Each row is a point. Examples show where two turns around zero, p and q, send a point. Where does a point land after both, in the order given? Backwards means that the second turn is done in reverse. Each puzzle has new turns, and all numbers are rounded.

Turn p:
[-0.61 -0.39] => [-0.68  0.25]
[0.72 1.53] => [1.66 0.35]
[ 1.72 -0.61] => [ 0.55 -1.74]
[-1.83 -0.52] => [-1.52  1.15]
Turn q:
[-1.11 -0.96] => [0.02 1.47]
[1.11 0.86] => [-0.09 -1.40]
[-1.66  1.08] => [1.91 0.53]
[1.92 0.08] => [-1.21 -1.49]
[-0.25 -1.06] => [-0.63  0.89]
Where do these land?
p, then q backwards: [-0.96  0.77] => [-0.95 -0.79]
q, then p: [ 1.61 -0.86] => [-1.54  0.99]
p, then q: [-0.80  0.46] => [ 0.76 -0.52]
p, then q backwards: [-0.25 -2.05] => [ 1.96 -0.65]
q, then p: [0.40 1.67] => [-0.53 -1.63]

Turn p:
[ 1.86  0.80 -0.84 -2.90] => [-3.37  0.55  0.93 -0.82]
[-1.48 -0.92  1.38  1.24] => [ 2.38 -0.89  0.13 -0.16]
[-0.41  1.73  0.15  1.32] => [ 1.06  1.75 -0.86 -0.09]
[-0.22  0.39 -0.82  0.41] => [ 0.01  0.59 -0.24  0.80]
[ 0.97 -0.86  0.51  0.80] => [ 0.08 -1.06 -1.15 -0.36]
[-0.72 -1.14 -0.38 -0.87] => [-0.16 -0.93  1.19  0.64]
Turn q:
[-0.72 -1.43  0.11 -0.59] => [ 0.00 -0.73  1.33 -0.79]
[-1.35 -0.04 -0.65  0.44] => [ 0.21 -1.31 -0.55 -0.61]
[0.49 0.85 1.01 1.03] => [ 1.17  0.94 -0.73  0.53]
[ 1.89 -1.50 -1.98 -0.89] => [-2.69  1.10  0.66 -1.28]
[-0.31  2.11  1.52  0.00] => [ 1.31  0.00 -0.70  2.15]
Where do these land?
q, then p backwards: [-0.42 -0.90  0.13  0.93] => [-0.13  0.18  1.35  0.09]
q, then p backwards: [-1.07  2.55 -0.17  0.51] => [ 0.59 -1.25 -0.97  2.26]
p, then q: [0.33 0.31 1.59 1.05] => [-1.82  0.45  0.42  0.37]
q, then p backwards: [ 0.26 -1.10 -0.78 -2.84] => [ 0.11 -0.76 -1.08 -2.86]
p, then q: [ 0.90 -0.86 -0.77  0.35] => [-0.04 -0.66 -0.26 -1.33]

Turn p:
[ 1.57  0.69 -0.92  1.40  1.06  1.16] => [-0.51 -1.04 -0.86  0.26  0.43  2.43]
[ 0.48  0.77 -0.63 -1.20 -0.62  0.86] => [ 0.00 -1.52  1.15  0.38 -0.01 -0.07]
[ 2.36  1.08 -1.21  2.91 -0.63  1.60] => [-1.85 -1.45 -0.48 -1.13  1.73  3.10]
[-1.62  0.59  1.04 -0.55 -0.50  0.04] => [ 0.82 -0.24 -0.29 -0.34  0.45 -1.87]
[-1.80 -2.85  0.40 -0.80  0.27 -0.43] => [-0.79  2.12 -0.33  1.50 -0.83 -2.07]
[-0.20  0.00  1.12 -1.55 -0.53 -0.68] => [ 1.18  0.48  1.23  0.13  0.02 -1.13]
[-0.32 -0.97  1.17 -1.06 -0.46 -1.32] => [ 0.73  1.62  1.00  0.04 -0.22 -1.13]
[ 0.50  1.35 -1.63  0.84 -0.31 -0.48] => [-0.52 -1.18 -0.07 -1.50 -0.78  1.10]
[-0.97 -0.65  0.66  0.01  1.72 -0.76] => [ 0.94  1.22 -1.35  0.65 -0.78 -0.36]
Turn q:
[-0.93  2.90  0.93  0.93 -0.38  0.72] => [-0.56  1.83 -1.14  1.48 -0.12  2.12]
[-0.74 -1.32  1.17  0.66 -0.94 -1.82] => [-0.94 -1.75  0.25  1.81 -0.09 -1.01]
[-0.31 -1.66 -0.57 -2.18 -0.59  0.40] => [ 0.17 -0.96  2.35 -1.12  0.85 -0.13]
[ 0.29 -0.25 -0.63  0.83 -0.70  0.12] => [ 0.42 -0.24 -0.70  0.15  0.94 -0.33]
[-0.07 -2.04 -0.59 -0.18  1.24  0.21] => [-0.49 -0.22  0.64 -1.39  0.08 -1.87]
[ 0.04  3.26 -1.06 -0.72  0.59  0.30] => [ 0.23  1.03 -1.18 -1.09 -0.70  2.92]
[ 1.71 -0.89  0.76  0.65  0.78  0.08] => [ 1.17  0.32 -0.20  0.15 -0.95 -1.70]
Where do these land?
p, then q: [ 3.15  0.94  1.51 -0.57  0.29 -0.11] => [ 1.65  2.82  0.53  0.21 -1.14 -1.10]
q, then p: [-1.34 -0.33  0.29  1.52 -1.64  0.96] => [ 0.49  0.08 -2.55 -0.21 -0.60  0.86]
q, then p: [-0.68  0.01 -1.31  0.02 -0.63 -0.38] => [-0.22  0.07 -0.54  1.37 -0.67 -0.20]
q, then p: [ 1.15 -0.74  0.48 -0.55 -0.17  0.93] => [ 1.07  0.54  0.76 -0.38  0.54  0.92]
q, then p: [ 1.43  0.49 -0.79  0.53  0.77  0.89] => [ 0.38 -1.07  1.31 -0.18 -0.81  0.94]
p, then q: [-0.96  0.57 -1.11 -0.40  0.14 -3.53] => [ 1.90 -1.54  1.46  1.00  0.59  2.38]
q, then p: [-1.47 -1.65  1.88  0.11  0.68 -0.18] => [ 0.64  1.37 -1.04 -1.77  0.33 -1.52]
p, then q: [-1.27  0.71 -0.96 -0.66  0.57  1.43] => [-0.33 -1.48 -0.37 -0.09  1.02 -1.53]

Turn p:
[ 0.18  1.19  0.23 -2.22  1.44  0.65 -0.54 -1.07] => [ 0.02  1.33 -0.50  0.91  1.15  0.45 -0.44  2.40]
[ 0.39 -0.78  1.16 -0.10 -0.69 -0.76 -2.65 -1.25] => [ 0.08  0.77  0.39  2.20 -0.48  1.68 -1.35 -1.13]
[-0.52  0.83  0.13  0.33  1.99  0.15 -1.15  1.21] => [ 1.34  1.87  0.34 -0.78 -0.56  0.59  0.86  0.67]
[-0.72 -0.42 -2.19 -1.86 -1.39  0.48  2.24  0.41] => [-0.37 -1.92 -1.55 -1.66  0.86 -1.84 -1.55  0.88]
[ 0.95  1.35 -2.20  0.47 -1.03  0.56  0.87 -0.84] => [ 1.14 -2.41 -0.54  0.76  0.34 -1.15  0.63  0.90]
[ 1.24 -1.41 -0.11  0.51  0.04  0.00  0.83  0.25] => [-1.19 -0.47  0.33  0.08 -1.34 -0.96  0.16 -0.20]
[-1.36 -1.41 -1.06  1.08  1.36 -0.21  1.17 -1.22] => [-0.32 -1.06  2.61 -1.38 -0.13 -0.12 -0.55  0.78]
[ 0.30  0.10  1.33 -1.18  0.98 -0.05 -1.04  0.38] => [-0.44  2.00 -0.51  0.45 -0.12  0.77 -0.14  0.43]
[-0.67  0.70  0.63  2.86 -0.81 -1.81  0.76  0.94] => [ 0.25 -1.32  0.50 -1.27 -0.35  1.29  2.12 -2.22]
[ 0.21 -0.16  2.07  0.11 -1.88  1.00 -0.48  1.19] => [-0.51  1.21 -1.07  0.67  0.62 -0.73  0.26 -2.50]
Turn q:
[-0.86  0.51 -1.68 -0.37 -1.80 -0.40 -1.59 -0.14] => [-0.56  0.56 -0.85 -1.37  0.23 -1.25  0.81 -2.10]
[-1.13 -0.80  0.45  1.61  0.11 -2.00 -0.06  0.85] => [-1.28 -2.10  0.18  0.44 -1.50 -0.50  0.83 -0.03]
[ 1.10 -0.49  1.05  0.27 -0.11  0.91  1.70  1.61] => [ 1.49 -1.25 -0.20 -0.02 -0.50  0.94 -1.72  1.02]
[ 1.37  0.57 -0.81 -0.86  1.44  1.44 -0.84  1.72] => [ 1.56  0.74  2.22 -1.14  0.34 -0.60 -1.31  0.13]
[-0.37 -1.78 -0.69 -0.46 -1.29 -0.02  1.89  1.44] => [ 0.02 -0.66 -1.28  0.02 -1.81  0.56 -2.17 -0.98]
[ 0.39  1.25  1.03  0.05  0.43 -1.41 -1.96 -0.72] => [ 0.20 -0.47  1.06  0.64  1.31 -0.64  2.30 -0.36]
[ 0.57  1.10 -0.61  0.19  0.58 -0.72  1.30 -1.50] => [-1.11  0.26 -0.42  1.22  1.62 -0.50 -0.60  0.74]
[-0.65  0.55  1.83  1.58  0.71  1.31 -1.70 -0.09] => [ 0.51 -0.24  0.80 -1.37 -0.13  0.61  2.30  1.79]
[-0.74  1.42  0.70 -0.85  1.11 -0.67  0.08 -1.48] => [-1.23  0.47  0.77  0.89  1.68  0.97  0.87  0.05]
[ 0.34 -2.33 -1.27 -1.18 -1.18  1.57  1.18 -1.70] => [ 0.42  2.70 -2.28  0.71 -1.22  0.42 -1.32 -0.27]
Where do these land?
p, then q: [-0.85  0.28  1.15 -1.47 -0.49  0.60 -0.18 -3.12] => [-0.51 -0.14  2.49 -0.97 -1.00 -0.06  1.29  2.13]
p, then q: [ 0.00  0.84  1.22 -0.08 -1.09  0.86  0.41  0.11] => [-1.51  0.39  0.47  0.71  0.34 -0.39 -0.30  0.89]
q, then p: [ 0.91 -0.01  1.39  0.68  1.41  0.03  0.47  0.86] => [-0.75  1.22 -0.14  0.00 -1.17 -0.73  0.49 -1.41]
q, then p: [-1.38 -0.15  1.15  1.13  0.96  0.53  0.12  1.29] => [-0.92  1.04 -0.83 -0.54  0.52 -1.28 -1.03 -1.25]
p, then q backwards: [-0.59 -0.13 -0.90 -0.83 -0.42 -1.49  0.83  0.72] => [-0.91  0.32  0.06  0.82 -1.19  0.78  0.93  0.99]
q, then p: [-0.46  0.05  1.36 -2.48 -0.05  0.23  0.11 -0.38] => [ 0.26  0.44  1.20  1.41  1.13 -1.40  1.02  0.65]
q, then p: [ 0.21 -1.96  0.70  1.05 -0.39 -0.02  0.11  0.98] => [-0.23 -1.13 -0.95  0.53 -0.71 -0.89 -0.67 -1.53]
q, then p: [ 0.19  0.40 -1.16  0.19 -0.20  0.16  0.86 -1.71] => [ 1.69 -0.15  0.13 -1.05 -0.15  0.79  0.42  0.71]
p, then q: [ 0.69  0.48  0.86  0.91  0.01 -1.32 -1.67  0.29] => [ 0.46  0.60 -1.78 -0.88  0.73  0.02 -0.31  1.32]
p, then q: [ 1.28  0.20 -5.75  0.89  0.26  0.42 -1.06  0.97] => [ 3.74 -1.71 -1.64  1.60 -1.53 -2.70 -0.94 -2.27]

Turn p:
[-1.00 -1.35 -0.02  0.40 -0.48  1.52 -0.46 -0.75  1.32] => [ 1.74 -1.22 -0.90 -0.91 -1.03  0.10 -0.39 -0.32  0.75]
[ 1.57  1.26 -1.35  1.10 -0.81  1.74 -1.75 -1.49  0.78] => [ 0.20 -2.98 -1.29  0.57  0.62 -0.26  2.18 -0.71 -0.22]
[-2.18 -0.75 -0.53  1.33 -2.06  0.01 -0.85  1.99 -0.06] => [ 0.61  0.34  0.60 -0.30 -1.81 -2.75  0.20 -0.33  2.09]
[ 1.15 -0.01  0.34 -0.36 -1.23  0.97  1.50 -0.70 -2.25] => [-0.27 -1.17  1.17  0.26  0.24 -1.04 -1.08  0.58 -2.51]
[ 0.25  0.48 -0.05  1.16  0.94  0.19 -0.27  1.80 -1.52] => [-1.21  0.92  1.18 -0.12 -1.08 -0.45  1.29 -0.96 -0.70]
[-1.15  0.71 -1.62 -0.30  1.99 -1.78 -0.43  0.83  0.34] => [-0.75  2.00 -0.22  1.81 -0.22  1.15  0.39 -1.01  1.49]
[ 0.39 -2.14  1.23 -1.06  0.38 -1.35  0.88  0.67  1.16] => [-0.69  0.98 -0.26 -1.51 -0.39  1.20 -1.66  1.75  0.82]
[-0.03  1.42  0.39 -1.77  0.39 -0.11  1.37  0.63 -0.12] => [ 0.58  1.33  0.91  1.05  0.68  0.64  0.14  1.41 -0.90]
[ 1.37  1.18  0.74  1.62  0.26 -1.58  1.10 -1.23 -0.14] => [-1.49  0.79 -1.74 -0.28  1.68 -0.65  0.04 -0.27 -1.58]
[-0.37 -0.80  0.87 -2.11  0.61  0.38 -1.09 -1.74  0.49] => [ 1.27 -0.99  0.55 -0.57  1.31  2.05 -1.11 -0.13  0.76]
Turn q:
[ 0.42  0.95 -1.90 -0.80 -1.86 -1.44 -1.20 -2.01 -0.86] => [ 1.14  0.04  3.00 -1.28  0.52  1.41  1.49  0.17  0.80]
[ 0.40 -0.70  0.26 -1.19  1.00  3.55  0.40 -1.67 -1.10] => [ 2.60 -1.76 -1.86 -0.44  0.43  1.00 -0.71 -1.22 -1.80]
[ 1.61 -0.30  0.71  0.19  0.75 -1.07  0.53  0.22  4.76] => [-1.09  2.85 -1.01  1.27 -0.51  1.20 -2.56 -0.74  2.68]
[-0.35 -0.08  1.25 -1.15 -0.21  1.80 -0.61  0.11 -0.80] => [ 1.24 -1.03 -0.84 -1.34 -0.01 -0.92 -0.88  0.03 -0.77]
[-0.61 -0.57 -1.94 -1.26 -0.33  1.90  0.37  0.76 -1.37] => [ 0.50 -0.21  0.00 -1.02  0.24  0.83  0.18  0.53 -3.16]
[-0.74 -0.83  0.68 -0.67  0.33 -0.88 -0.88  1.27 -0.80] => [-0.94 -0.64  0.91 -0.13  0.38 -1.57 -0.92  0.37 -0.57]
[-0.43  0.40 -0.32  2.76 -0.84  0.52  0.17  1.22 -0.69] => [-1.37 -0.03 -0.80 -0.18 -1.78 -0.60  2.18 -0.02 -0.45]
[-0.61 -0.69  0.95  1.12  0.73 -1.55  1.22 -1.76 -0.52] => [-0.26 -0.52 -0.15  1.61  1.74 -0.64  1.27 -1.20  1.16]
[-0.60  1.82  0.96  0.62  0.21 -1.43  0.54  0.94  2.43] => [-1.32  1.46 -1.00  0.50 -0.13 -0.28 -0.33  1.72  2.42]
[-0.49 -0.68 -0.23  0.85  0.12 -0.05 -0.32 -0.48  0.39] => [-0.90 -0.29 -0.16 -0.13  0.18  0.39  0.27 -0.85  0.25]
[ 0.53  0.36  0.49 -0.38 -1.18 -0.15  0.47  1.32 -1.10] => [ 0.68  0.76  0.48 -0.17 -0.69 -1.53  0.42  0.69 -0.77]
[ 0.87  0.32 -0.90 -0.08  1.27 -1.19 -0.69  0.08 -0.35] => [-0.28 -0.64  1.43  1.29 -0.39  0.70 -0.39  0.50  0.20]
Where do these land?
p, then q: [-1.52 -1.06  0.89  0.35  1.37 -0.68  0.90 -3.07  0.17] => [ 1.17 -2.33  1.37 -0.69 -0.84  2.54 -0.70 -0.30  0.15]
p, then q: [-0.43  0.76  0.45 -0.80 -0.05  1.63 -3.10 -1.95 -1.75] => [ 1.27 -1.02 -0.97  1.72  1.28 -0.24 -1.47 -3.15  0.63]
p, then q: [-1.17 -1.03 -0.72 -1.12 -0.48 -0.73  0.38 -0.65 -1.04] => [-0.78 -1.01  0.38 -0.80 -1.09 -0.16 -0.52 -0.77  1.46]
q, then p: [ 0.45  0.63  1.18  0.54  1.69 -0.46  0.89  0.32  0.03] => [-0.97  0.13 -1.46 -0.13 -0.99 -0.92  0.56 -0.60  0.78]
p, then q: [ 0.38  0.45 -0.09  1.71 -1.16 -0.16 -1.19 -1.26 -1.25] => [-0.60 -0.61  1.05  1.07  2.22  0.27  0.06 -1.03  0.45]
p, then q: [ 0.89 -1.18 -1.91  1.41 -1.67  1.01  0.45  0.34 -1.28] => [-1.47  0.67  1.76 -0.95  1.04 -1.41  1.26 -1.52 -0.12]
q, then p: [ 0.62 -0.76  0.30  1.02  0.56  0.50 -1.61  0.57  0.74] => [ 1.02 -1.21 -0.09 -0.19  0.42 -0.86 -0.80 -0.30  1.39]
p, then q: [-2.04  0.70 -0.62 -0.18 -1.27  0.03  0.60  0.34  3.37] => [-0.49  2.63  0.78  1.18 -2.39  1.77 -0.21  0.62  0.24]
q, then p: [ 0.99 -0.24  0.46 -0.67  0.61 -2.24  0.79  0.18 -2.00] => [-1.67  1.52 -0.80 -2.11  0.52 -0.65  0.12 -0.61 -0.69]
q, then p: [-0.12  0.83 -0.31 -0.27  1.21  0.52  0.78  3.08  1.37] => [-0.15  0.39  1.39  1.20 -0.96 -2.10  1.69 -0.80  1.48]
q, then p: [ 1.77  1.03 -0.65 -1.48 -0.16 -0.32  0.69  0.31  1.10] => [-0.18 -0.50  0.36 -0.48  0.49 -0.55  2.66  0.48 -0.46]
p, then q: [ 0.17 -0.13  1.02 -0.50 -0.67  0.90  0.44  1.80  0.54] => [ 0.55  1.41  0.10  0.01 -0.47 -1.52 -0.56  0.99 -0.42]
